Each row is a point. To make a cloud, some directions were put in groups of two or more. Within a group, all points are equally far from the middle, so they leave a hole (a ring in 2 directions, a hollow ball in 3). The other directions are filled evenly. Then the cloud was stretched, turned, moved and blurred a little. How many holes are there, and how many directions does each take, smallest first?

Cloud (20 x 3):
[[ 18  34 -52]
 [ 21  25  31]
 [-51  15 -38]
 [ -5  21 -41]
 [-10  32 -31]
 [-51   8  43]
 [-34  23 -21]
 [-10   3 -27]
 [ 13  -4  25]
 [-33   0  25]
 [ 36 -35  20]
 [-47 -30 -31]
 [-22 -42 -14]
 [-22 -37  42]
 [-32  44  12]
 [-35  42 -12]
 [ 25 -33 -23]
 [-13  44 -29]
 [ 23 -39  -4]
 [ 18  22  10]]
Holes: 0

Cloud:
[[  4  17  41 -47]
 [-17  26  46   6]
 [-41   4  -2   6]
 [-39 -12 -14  -8]
 [ 35  11  41 -34]
 [-15  10  53 -43]
 [ 44 -22   4 -28]
 [-43  -2  21  11]
 [-20 -31  14 -56]
 [-11 -40  59 -29]
 [-25  22  42   6]
 [-29  18  44   4]
 [-28 -12  60 -35]
 [ 26  -4  -8  31]
 [ 31  11   8 -40]
 [-21  -3   0 -54]
 [-40 -12  42   7]
 [ 13  20  -6  24]
 [  5  26   5  25]
 [ 19 -48  -3 -29]
 [ -1  28   8  24]
 [  6  23  56 -26]
 [ 41 -17  58  -6]
 [-12 -44 -17  -4]
 [-16 -35  41 -51]
 [-17   8 -13 -41]
 [-36 -18  50   2]
 [ -2 -49  11 -45]
 [-23  17  57 -11]
 [ 42   0  10 -35]
 [-23   9  59 -28]]
Holes: 2 (2, 2)

Cloud:
[[-52 -22 -28  -4]
 [  8  26 -33 -31]
 [-56   2 -45  15]
 [-44   8   9  -3]
 [-38  26 -11 -22]
 [-29 -46  -4 -38]
 [  6 -25  41  42]
 [-40  16 -29 -35]
 [-10 -61 -16 -19]
 [ 15  30 -16  51]
 [-51   4 -35  -3]
 [  1 -40  19  12]
 [ 21  48  18   7]
 [  7  32 -22 -37]
 [-16 -55   0 -62]
 [ 26  13 -16 -25]
 [-18  46 -17  16]
 [-14  31 -37 -36]
 [-46  -1 -27 -34]
 [ 30  -1  -4   0]
 [ 13 -38 -10  25]
 [-12  20 -72   5]
 [-46   5  -6  -4]
 [-52  -5 -17  23]
 [-54  -3 -24  23]
 [-13  52 -12  35]
 [ 17 -32  15  14]
 [ 20  -2 -46 -32]
 [ 39   4  24 -24]
 [ 25  17 -18 -48]
 [-30 -26  21  50]
 [ 11  55  21   3]]
Holes: 1 (2)

Cloud, 55 rows:
[[-28  16 -33 -24 -44  -7]
 [ 26  -2  22  19  31  51]
 [-25  -1 -24 -34 -47 -15]
 [-33  -2  -7 -13  26 -48]
 [  8 -57   7  12  22  25]
 [ 46  21   3  19 -29  29]
 [ 31 -21  49 -31   7  21]
 [ 41  17  17 -38   7 -25]
 [ 22 -51 -39  -2 -13   8]
 [ -8  -2 -40   2  15  65]
 [ -7   2  53 -27 -11 -25]
 [-35 -40 -28  18 -15   4]
 [-12 -22 -13 -66 -20 -15]
 [ 17  11 -38 -36  50  -7]
 [-21  -8 -15 -19 -61   7]
 [  2  41 -43 -39  26  12]
 [ 27  50  23  -6 -24  23]
 [-13  64  18 -16   9   0]
 [ 45  -3  28 -38  -6  41]
 [-14 -18  10 -74   7 -10]
 [ 20 -22  57 -27  -4   4]
 [ 45 -26  12  14  -8  41]
 [ -1  48  12  13  45  14]
 [ 20  27  28 -33  46  31]
 [ 15  29  -5   8 -52  36]
 [ -4 -18  45 -25  47  -9]
 [ 35  -7 -11 -68  -1  16]
 [ 25  24   8  40 -14  37]
 [ -9 -17 -12  14  20 -49]
 [  6   8 -12 -15  67  31]
 [ 48  21   5 -47 -11   3]
 [-24  17 -60   1 -14  22]
 [ 44 -18 -33   3 -24  38]
 [ 27  -8 -30 -45  -3  57]
 [  4 -16 -17   5  44 -39]
 [ 39  -9  39   3  18  38]
 [-43 -40  10 -27  -9  45]
 [ 34  -8 -35   0 -25  54]
 [  8   8 -47  12  49  19]
 [ 26 -44 -40  10  -9  -2]
 [  1 -44  -7 -58  26  23]
 [ 27  -5  33 -38  36  40]
 [ 13  -8 -38  19   1  61]
 [ 32 -43 -36 -17 -25  11]
 [ 26  40  32  15 -12  33]
 [ 45  11  24  28  13   9]
 [-16  -4  26 -15 -60  21]
 [ 35  -3 -34 -60  -2  19]
 [ 27  -7 -37 -61  11  24]
 [ 46 -14  20 -40 -15  38]
 [ -3 -32  -7  32 -12 -29]
 [  2  18  -1 -35 -36  65]
 [  1  -7  52 -32 -23 -16]
 [ 20  28  41 -10  14  54]
 [ -4 -32  -2 -40 -52   2]]
Holes: 2 (2, 4)

Cloud, 52 rows:
[[ 14 -30   5  22  25  44]
 [ 25  47  50  23   9  19]
 [-14  37  33  25  10  48]
 [ 35  36 -14 -15 -43 -14]
 [  0  -6  20 -17 -11  63]
 [ 43  28  43  50   0   4]
 [ 24 -19   1  46  -7  50]
 [ 20 -17 -31  14 -28 -54]
 [ -5  37  34 -37  20  -6]
 [-20  21  28  -1  20  52]
 [ 12  -6  36  21  37 -49]
 [ -7  -3   1 -34 -29  52]
 [-25 -20 -38 -32 -10  13]
 [-14  40  49   9 -35  37]
 [ 24 -45  11 -18  16 -38]
 [-37 -19 -16  53 -54   2]
 [ 18  65  -3  -9 -31   1]
 [ 29   3 -26  29  33 -34]
 [ 33 -12  -7 -41 -27 -13]
 [  8  44  37  56 -34  -1]
 [ 45  13 -21 -35  -6  13]
 [  6 -17 -14 -27  15  44]
 [  6 -17  15 -34 -19  49]
 [-53 -17  27  -9 -29 -26]
 [ -7 -35  47 -13  -7  41]
 [-36 -20  31   0 -64   6]
 [ 13 -19 -57 -11 -30 -10]
 [ 52  20  -7 -19 -26  21]
 [ -1 -47   7 -12  31  19]
 [ 13  51  27  10  37  18]
 [-14  30  48  35 -55 -11]
 [-32  33 -16   7  29   6]
 [-13  66  -5  -7  -8  29]
 [-22  31   5 -25 -23  51]
 [ 11  16  14  67  13 -36]
 [ 34  24 -25   7  40 -15]
 [-34 -43  22 -21 -44  -4]
 [ 26  -1   5 -11  45 -37]
 [ 24 -46  14 -14   3 -43]
 [-17  17  48  52  21  10]
 [ 46  20  24 -29  21   3]
 [ 27 -13  58  -1  -5 -41]
 [ 26  43  36  29 -47  -5]
 [-27 -26  42  29  20  27]
 [-29  12 -15  -8  24  39]
 [-14 -44  -3 -39 -29  -1]
 [  9 -16 -36 -35   3  29]
 [-37   3   0 -37  13  23]
 [-25  18 -32  22 -59  38]
 [ 24  26  -1 -36 -20 -30]
 [ 41 -17   6  68 -20 -20]
 [-41  -8  -5  66 -31   3]]
Holes: 2 (2, 4)

Cloud, 71 rows:
[[-20  -2 -38  46  -2  -4 -22 -37]
 [  6   9 -33  24 -41  23 -24 -16]
 [-18  18 -29   8  42 -29   9 -65]
 [-14  -6 -58 -20  20  17  44 -51]
 [ -4 -29  49   7 -30  13 -25  -8]
 [-14  34 -32 -61  -1  22 -33 -17]
 [ -5 -20  41  21   4  15  31 -33]
 [ -9 -19 -21 -13  44   8 -37 -15]
 [ -2  -4 -18  -9   6  25  40 -30]
 [ 18  16 -45  78  15 -26 -32 -29]
 [  4 -34  27  22  49 -10  32 -27]
 [ 41 -45 -40  11  18 -25 -11   2]
 [ 29 -53 -16  10 -20 -17  37  -2]
 [ -6  19   2  -9  42   1  36  65]
 [ 52  -5 -44  56  24  -7 -28  11]
 [-22 -32 -31  48 -24 -26 -28   3]
 [ -2  34 -64  -6  17 -25  23 -31]
 [-25  -8 -37 -10 -21  -3   9   0]
 [-26  35 -28 -18  27 -24  18 -11]
 [  7  27 -40  27 -28 -35  65 -10]
 [ 39  -9 -17  34  10   1  14 -30]
 [ -2 -74  36   5  21  28  18  23]
 [ -9  -8  41 -33 -21 -16   8 -25]
 [ 11  13  -4   8  -7 -24 -22 -48]
 [-40  32 -16   3  40  25  20 -32]
 [-65  34 -36 -11  -1  32  -3   1]
 [-47  31  -4  18  48  -8 -17  14]
 [ 20 -69  28 -10   6  30  -8  53]
 [ 37 -24 -13 -29   0  22 -55 -17]
 [ -7 -14  17  -3   9   0 -68 -16]
 [ 70 -10  31  26  31   2   3  36]
 [-26  10  62 -10  44  10   7  21]
 [ 37 -23  30  23  25 -11 -19  24]
 [-20 -12  -3  -3  17  12 -63  37]
 [ 40 -26 -18   9  -2 -47 -34 -46]
 [ -4 -46  24 -20 -48   7  72 -20]
 [ 23  37 -35  10  -7 -32 -13 -24]
 [  7  22  -9 -33  -2   1  44  34]
 [  3 -31  22 -14  11  30  83 -23]
 [ 28   3 -52  28  -8  -4 -33  -7]
 [ -3 -18  26 -66   2  22  19   2]
 [-24  29   6  19  48   5 -34 -35]
 [  4 -59   8  -9  15 -43  -3 -39]
 [-31 -19 -28   3  17  -1 -23 -79]
 [ -3 -52  12  27 -27  18 -38 -57]
 [-28   7  23 -65  -3  31 -37 -16]
 [  0  13 -25 -72  19  18 -39 -15]
 [-14  -6  -2 -12 -20  24   3  25]
 [-23  -9 -17  52 -31 -58  21  11]
 [  9  -8  27 -27   7  24   1  52]
 [ -5  15 -18 -26  45 -26  23  -9]
 [  6   1  51 -29  64   2 -10  41]
 [ 34 -38  -5 -63  52  -3 -12 -23]
 [ 13  49  53 -29 -43   5   3   0]
 [ 31 -25 -44  56 -19   5 -53 -18]
 [ 16  -7  12 -39  -5  -2 -10 -67]
 [-12 -10  17 -51  10  -5 -40 -34]
 [ 15  14  43 -36  67   3 -17   5]
 [ 16 -25  18  37  30 -31 -38 -70]
 [ 33 -63 -20  31  17  28 -14 -31]
 [ 29 -27 -18  26 -18 -34  20   8]
 [ -2  33  11 -11  21  16  20  51]
 [ 37 -64  13  28  21  -2 -40 -56]
 [ 23 -33 -24 -24  29 -45  43 -20]
 [ 47 -36 -34 -23  10 -40   4 -12]
 [-10   9 -46 -30   2 -21  -3 -19]
 [  4 -29 -16 -18  41  20 -48  -1]
 [-16 -14 -19  36 -64  23 -50  43]
 [ 15  17   3   1 -32  -6 -26  33]
 [ 57 -26  29  33  16  46  14 -33]
 [-29  14 -18  18 -43  15 -12  14]]
Holes: 0

Cloud (92 x 9):
[[ -2 -24  13  39  19  53  41   1  13]
 [-17  32   3  25 -44 -16  35  -9 -26]
 [ -1  20  29  -5 -24  -7   3   8 -75]
 [ 45  21  16 -14  29  -8  37  -6 -36]
 [ 50  16  28  10  16  -8  25  -5  52]
 [ 37   1  -9 -27  35  21  33 -17 -45]
 [-26  -2  30  36 -33  59  10  -5   1]
 [-47  16  -1 -34  34 -12   9 -12 -26]
 [ -9  14 -12  31  -2  32 -58 -22   4]
 [-12 -41 -20   6 -50  26 -15 -42  27]
 [-10  -2  36  13 -10  -2 -55 -58  -6]
 [ -6  56  -2 -59 -36 -18  21 -26  27]
 [ 29 -19  15 -40 -36  31  13 -37  29]
 [ 11  -7 -61 -23 -14  25  -5   4  46]
 [  6 -13  31 -21   3 -10  39 -74 -21]
 [-40 -36  15  16  17 -19 -40 -21  18]
 [-15  34  39 -48  48 -25 -40 -21  16]
 [-16  53 -27   8  41   2  20 -10  17]
 [-55 -15  -2  13 -23  18 -37  19   2]
 [  9 -19   8 -45  25 -36  30  27 -10]
 [  1  -9  42 -49  10  18 -23 -64  18]
 [-47  -5 -19   6   5 -41 -45 -49   0]
 [-52   7 -16 -17 -18  27 -40  30  -5]
 [-22  -7   0 -47 -20  83  18 -20 -13]
 [-31  41   3 -36  47  18 -16 -25  28]
 [ 19 -55  14 -36 -19  42 -22   5 -46]
 [ 25  14  -9 -15  34  51  53  27 -18]
 [  9 -18  47 -18  12  -4 -12 -69  29]
 [ 43 -17  44   4  23  26  53  -9 -39]
 [ 34   3 -44 -55 -11  42 -18 -16  24]
 [ -9 -46 -60 -48 -36  32  16 -30 -34]
 [ -3  56   2 -47 -23  -8  37 -23  -2]
 [-47  22 -20 -24 -12  13  17  28 -45]
 [-39  38 -40   2   1  -7  24  -4 -15]
 [ -9   6 -19 -38 -13  38 -66 -15 -44]
 [-12  49   2 -41  -8 -26  29  25 -27]
 [  7 -15 -34 -44   1 -15  33  32 -13]
 [ 18  23 -19 -47 -20   6 -23  42   3]
 [ 43  51  24  14   9  -6  38  -3  23]
 [-47   7  13   8  15  40  21  19  39]
 [ 47  41   3 -38 -10   2   2  -1  42]
 [ 14 -28   2  24 -45 -17  29  43   5]
 [-25 -28  14 -39  15  13  26  -7 -54]
 [-23 -16  28 -64  17   4 -45 -14  27]
 [  2  42 -38  21  25  21  25 -19   6]
 [-38   1   2  34 -59  43   8  11 -21]
 [ 47  10   4 -36 -20   0  41 -14  49]
 [-24  25   6  44  22 -27   4 -18 -29]
 [-41 -17  36  28  -5   0 -39   9  18]
 [-38  12  -4  42  14   7  12 -21 -55]
 [ 15 -17 -11  17  27   3  18 -57  52]
 [ -5  48  28 -44 -17  18  12 -18  22]
 [-26  40  -1  -3  26  60  32   5 -43]
 [  7  21  38  -9  18   7 -12 -14 -75]
 [-30 -15  56  38  14   9 -29  -7   3]
 [-11  28  40 -46  31   6   6 -50   4]
 [ 17  28 -57 -24   1  42  37 -18 -33]
 [ 21 -11  13  61  23  39 -29  22 -17]
 [ 47   4 -19 -28 -58  35   7   2 -37]
 [  0 -47 -35 -21  22   4 -16  -6 -28]
 [ 32  26 -14  -7  -9 -81  -4 -35   3]
 [-10  14  -8 -49 -55  -3  -9 -41 -45]
 [ 22  41   8  55   0  32  41   9  -4]
 [  5  14 -32  28  44  12 -25 -64 -24]
 [ 43 -28  41   0 -18  46   1  11  -1]
 [-10  -1 -38   4   6   9 -41  21 -41]
 [-37 -54   0   1  -8  58 -28  32 -16]
 [-13  -7  19  22 -20   6  64 -42 -15]
 [ 21  -7 -43 -52 -30  17  34  21  -8]
 [ 35  16 -32 -35 -22  34  51   8 -41]
 [ 15  44  28 -32   0  37 -19 -23   1]
 [-35 -22  37  40  30  56  10   5   0]
 [ 16  65  33 -31  18  -2   8 -11  29]
 [-40 -52 -37 -17  -7   2 -25 -40 -21]
 [ 13  -8 -14  30  24 -26 -48   8  24]
 [ -4  -7  22 -33 -40  -4  65   5 -16]
 [  8  39 -45 -14  45   5  17 -30   6]
 [-23  -5  10 -66 -28   2 -49 -26  -1]
 [ 49 -16 -13 -43 -43  46  -2 -16  -4]
 [-33  28 -32  18  -1 -52  -8  -3  -2]
 [-59  -6   7  16  32  -5   5   5 -31]
 [ 32  20 -50 -69 -23 -42  16  -6  20]
 [ -4  43   5  36  53   8  -5  24  34]
 [  1 -17  20  34 -26  45  59   5  14]
 [  8 -42 -59  -1  13   5  -9 -39 -37]
 [ -3  22 -16 -36   4   4 -49  47   2]
 [-16  36 -13 -67 -48 -12   2 -22   7]
 [-42 -26  11  30 -32  77  -7  16 -12]
 [ 15  22 -38 -33 -37  63  -1  19 -39]
 [ 21  13 -39  32 -29  38   8   5  15]
 [-16  -7  67  16  18 -34  40   3 -15]
 [ 28  26   7 -21  15 -22   9  -5 -51]]
Holes: 3 (2, 2, 3)

Cloud:
[[ -2  11  58  -7 -32  10 -26  36 -53]
 [-15   2  53 -30 -40  15 -15  11  65]
 [ 19  -5  19 -33 -22  42  40  24  -3]
 [  3  37 -53 -31 -18  -3  15  -4 -20]
 [ 40 -39  16  14   3 -40  -9  30   8]
 [ 58  12  53  24  -1 -15   8  14 -12]
 [-10 -38  12 -31  32 -23  10 -44   8]
 [  0  53   8  51 -24 -22 -32  11 -41]
 [-10 -42 -12   7  17 -29  11  12 -74]
 [  4 -58  24  11  33   0 -48  12 -31]
 [  4 -32 -36   7 -44  30 -27  22  -2]
 [ 12  72   1   9 -28   3  29  10  26]
 [-30 -12  49 -21 -38 -35  20 -70   5]
 [ 43 -53  36 -36  12 -23  13  12  -9]
 [-24  74 -13  -7 -40   5  33  18  -5]
 [ -7  31   6 -10 -10  25  57 -11 -18]
 [  7   8  73 -14   3 -52 -32  19 -15]
 [  8   4 -28 -10  32  27 -23  -4 -19]
 [ -3 -59  22   7  39 -22  -4 -31  28]
 [-56  21  -6 -23 -27  16 -27   9 -36]
 [-18 -53   1  42   8 -49  -6 -39 -41]
 [  2  15  60 -14 -31  -6  -5 -17  69]
 [ 70 -28  -3  29  18   9 -18  12   2]
 [-22  71  30  28 -44 -13 -22  25 -20]
 [-22  22  -4 -10 -13 -48  -1  11 -64]
 [-19 -32   3 -20  24 -25  -4  18  25]
 [-11 -49 -36   9  15   3 -37 -10 -30]
 [ 22  51   5  -1 -55  -9  -3  -3  58]
 [ 16  18 -24 -29 -47 -20  45 -43 -16]
 [ 16   7  50  17 -42 -28 -54  -4  27]
 [ 26   8  10 -19  24   1  12  56  -3]
 [ 43  -3 -39  12  31  -2  26 -21 -23]
 [ 63  25   8  21  -6   8   4 -34 -11]
 [-55 -14  34  27  12 -12 -23  10  29]
 [-18 -10 -18  13  34 -18  36  16 -19]
 [  0  34  32  42   0  -5 -69  12 -28]
 [ 27  22  39 -28 -24  28  34  17 -27]
 [-22 -12   1  48  11   1   0 -24 -68]
 [ -2  16  28  25 -11  42 -63  10  -9]
 [-22 -47  21  25  14 -44  13  -6 -68]
 [ -3  21  -1 -50 -41   3 -30  34 -10]
 [ 39   6   0  30  22 -17   1  48  -1]
 [-13  15  42   2  20 -55 -17 -29  25]
 [ 41  19  15   0 -58  11 -26 -11  55]
 [ 49  41  22  -2 -36   9  -6 -24 -19]
 [-28 -35  11   2 -53 -31 -11 -51 -11]
 [ 25 -31  38   8  -6 -23  51   2 -27]
 [ 31 -30  66 -14   7   7 -30   1  42]
 [ 39  68   7 -11   3  -5 -25  26  12]
 [-35 -35   2  53  10   8   9 -28 -43]
 [  5  32   8 -56 -41 -15 -18  26  -3]
 [-11  -2  13  57  -9   8  -4  31  27]
 [ 44   0  -3  33 -23 -45 -11 -29 -28]
 [-38   5  34 -49  -4  23  38  -3  -1]
 [-15  -6 -29  29  39  -4  11  27 -26]
 [ -3  -7 -46  21 -40  15   4  30  27]
 [ 33 -31  -7  52  -9  -8  18 -41 -22]
 [-36 -37  33  26 -17 -27   0  23  24]
 [ 46  28  18  -9  -4 -37  41 -42  -2]
 [-14  -2  57  59 -12  -4 -55  -6  -8]
 [-17  -7 -34 -10  37 -16   7   9 -17]
 [-22  -5 -32  55 -21   1  24 -17 -46]
 [-13 -21  37  54  -5  -1  -5  33 -41]
 [ 31  37 -45  17 -38  43   3   7  23]
 [-29   2  63 -30 -48 -17  15  47 -26]
 [ 41  46 -26  23  18  21 -11  -8  28]
 [-41 -19  32 -16 -72 -14  28 -38  14]
 [ -3  31  -3  10 -44  35 -37 -42  15]
 [-11  48  57 -15  -9  16 -11  34 -48]
 [ 42 -26 -23  31  23 -37 -31 -32 -24]
 [ 33  52  49 -39 -28  -6  16  16 -28]
 [ 44 -45 -17  33  19  23 -11 -33  15]
 [ 11 -65  44  14  25 -24  25 -11 -28]
 [ 15  46 -16  25 -15 -31  44 -22  17]
 [ -5 -42   1  25 -36   5 -41 -36 -16]
 [ 45  16   7 -27 -40 -31   4 -24 -22]
 [  9  37 -24 -50 -36 -18  40 -10   0]
 [-11   7  90 -14 -41 -11 -31  29  -3]
 [ 36   2 -30  77  -7 -11 -20 -18  10]
 [ 38 -33 -31  16 -15  45 -26  11   8]
 [-18  35  28 -51 -13  28 -29  26   3]
 [ 13  -8 -15   9   5 -39   6 -75  36]
 [ 46 -15  32 -22  -6   8   5 -37  53]
 [-12 -27  18 -65 -10  13 -17  -7  -3]
 [ 43  39 -17  47   8 -12  -1   1 -47]
 [ 45  -8  57   8 -12 -27   6 -14  44]
 [-84 -35  33   5 -32  -5 -12  -4   4]
 [-37  55  34  12 -19  -1  -8  11  42]
 [ 27 -21 -48  19  -7 -26  12  -7 -49]
 [-43  -2  28 -28  15   8 -27  31 -43]
 [  0  34  50  19 -14  16  27  31 -24]
 [-64  36  32   3 -30  -2  37   6 -34]]
Holes: 1 (9)
